Each wall is flat, endless, passes through zero and stands at right angles to its row. A trip goes straight from one point to another. List the walls that it crosses, first one first.

Walls:
(1): [ 0.62 -0.17]
(2): [-0.31  0.63]
(3): [ 0.02 -0.65]
(4): [-0.27  0.45]
Trips:
[-0.06 -0.29] to [0.33 0.35] => 3, 2, 4
[-0.52 -0.38] to [ 0.70 -0.12] => 1
[ 0.22 -0.37] to [ 0.54 -0.06] => none
[-0.36 -0.68] to [-0.06 -0.41] => 1
[ 0.24 -0.02] to [-0.23  0.39] => 3, 2, 4, 1

Walls:
(1): [ 0.16  0.36 -0.50  0.41  0.00 -0.09 -0.15 -0.16  0.47]
(2): [ 0.80  0.78  0.42  1.08  0.49 -0.12  0.22  0.34  0.54]
(3): [ 0.59 -0.06 -0.10 -0.11 -0.52  0.39  0.60  0.24 -0.03]
(4): [ 0.29  0.10 -0.29  0.05 -0.80 -0.27 -0.19 -0.38 -0.03]
(5): [-0.42 -0.29  0.27 -0.09  0.46  0.36 -0.03  0.60 -0.08]
(6): [ 0.35  0.31  0.27 -0.38 -0.20  0.25 -0.26 -0.76  0.00]
(7): [ 0.50  0.32 -0.34 -0.57  0.31 -0.30  0.06 -0.09 -0.03]
(8): [ 0.31  0.27  0.47 -0.18  0.67  0.04 -0.17 -0.26 -0.49]
Trips:
[-0.48  0.11  0.37  0.44 -0.07  0.12 -0.12 -0.44  1.12] to [-0.22 -0.13 -0.27 -0.01  0.09 -0.55 -0.52  0.17 -0.11] => 4, 6, 2, 5, 7
[ 0.22  0.02 -0.39  0.09  0.18 -0.22  0.54  0.70  0.18] to [-0.16 -0.22  0.13  0.68  0.10  0.00 -0.43 -0.10  0.26] => 7, 3
[ 0.31  0.38 -0.01  0.44 -0.25 -0.21  0.18 -0.06  0.05] to [ 0.36 -0.23 -0.24  0.47 -0.47 -0.26  0.60  0.06  0.02] => 6, 7
[ 0.11 -0.08  0.56  1.17 -0.41  0.08 -0.27 -0.46 -0.44] to [-0.16  0.01  0.32  0.16  0.12 -0.51 -1.03 -0.78  0.09] => 2
[-0.34 -0.46  0.02 -0.63 -0.48  0.31  0.00  0.36  0.45] to [ 0.32 -0.49  0.55  0.74  0.14  0.18  0.09  0.12 -0.07] => 2, 8

Walls:
(1): [-0.85 -0.21  0.62 -0.23  0.53 -0.84 -0.88  0.62  0.12  0.43 -0.22 -0.80
  0.05  0.49  0.18 -0.70 -0.36 -0.44]
(2): [-0.08  0.32  0.46 -0.37 -0.14  0.28 -0.40 -0.15 -0.37  0.03  0.06  0.38
 -0.05  0.22 -0.12 -0.45 -0.01  0.36]
(3): [-0.02 -0.50 -0.29 -0.12  0.57  0.17 -0.47  0.11  0.38 -0.07  0.26  0.75
 -0.32  0.34  0.51 -0.22  0.27 -0.11]
(4): [-0.36  0.56 -0.05 -0.01  0.19  0.07  0.89 -0.39  0.39 -0.42 -0.20  0.10
 -0.46 -0.12 -0.88  0.15  1.00  0.48]
(5): [ 0.26  0.35 -0.11 -0.67 -0.46 -0.49  0.11  0.24  0.16  0.18 -0.19 -0.56
 -0.02 -0.63 -0.40  0.28 -0.36  0.03]
Trips:
[ 0.33 -0.36  0.63 -0.60  0.14  0.32  0.41  0.08 -0.53  0.16  0.18  0.30
 -0.35 -0.84  0.23 -0.14 -0.33  0.18] to [ 0.38 -0.30  0.27  0.02  0.56 -0.08  0.34  0.51  0.68 -0.21  0.46  0.18
 -0.52 -0.61 -0.15  0.35 -0.58 -0.01] => 3, 2, 4
[ 0.08  0.14  0.36  0.06 -0.13  0.39  0.25 -0.48  0.28 -0.11 -0.27  0.02
 -0.35  0.06  0.48  0.19 -0.12 -0.74] to [ 0.46 -0.61  0.15  0.43  0.26  0.20  0.44 -0.78  0.09 -0.77 -0.08 -0.03
  0.20 -0.76  0.14  0.49 -0.18  0.11] => 4, 3
[-0.18 -0.77 -0.10 -0.09  0.06 -0.24  0.36 -0.19  0.07  0.03 -0.22  0.07
  0.32  0.83 -0.18  0.43 -0.45  0.20] to [ 0.12 -0.20 -0.38  0.37 -0.18  0.44 -0.16 -1.01 -0.43 -0.11  0.09  0.14
  0.31  0.24  0.23 -0.19  0.17 -0.15] => 1, 2
[ 0.35 -0.37 -0.26 -0.34  0.15  0.04 -0.07  0.11  0.00 -0.06 -0.53  0.78
  0.06  0.16 -0.14 -0.04 -0.29 -0.44] to [-0.01 -0.07  0.03  0.43 -0.08 -0.60  0.39 -0.69  0.09  0.07 -0.78 -0.15
  0.11 -0.24  0.08  0.24 -0.36  0.18] => 2, 5, 3, 4
[-0.19 -0.05  0.78 -0.03 -0.16  0.95 -0.40  0.33 -0.06  0.49 -0.37 -0.16
 -0.33 -0.34  0.10  0.18  0.19 -0.74] to [ 0.19  0.35 -0.44 -1.70  0.39 -0.47 -0.05  0.50  0.15 -0.26 -0.12 -0.36
  0.05 -0.53  0.46  0.14  0.24  0.05] => 5, 3, 2, 4
[-0.10  0.06  0.02 -0.35 -0.42 -0.09 -0.48 -0.19 -0.07  0.32 -0.22 -0.38
  0.39  0.12 -0.53  0.38  0.04  0.18] to [ 0.07  0.42 -0.34 -0.18  0.48  0.41 -0.24 -0.10  0.66  0.38  0.37 -0.15
  0.24 -0.81 -0.02 -0.11 -0.01 -0.21] => 2, 4, 1, 3
[-0.95 -0.54  0.03 -0.69  0.11  0.25  0.56  0.16 -0.68  0.39  0.01  0.48
 -0.24 -0.33  0.53 -0.04  0.11 -0.09] to [ 0.30 -0.20  0.23  0.50  0.15  0.68  1.16 -0.58  0.10  0.05 -0.26  0.27
 -0.24  0.09 -0.15 -0.96  0.43  0.48] => 4, 1
[ 0.44 -0.24  0.38 -0.18 -0.32  0.47  0.05 -0.12 -0.42 -0.11 -0.04 -0.55
 -0.40 -0.39  0.07 -0.08 -0.27 -0.49] to [-0.91 -0.19 -0.25  0.39 -0.01  0.29 -0.06  0.40 -0.40  0.02  0.11 -0.11
 -0.01  0.62 -0.18 -0.53  0.15  0.27] => 1, 5, 3, 4
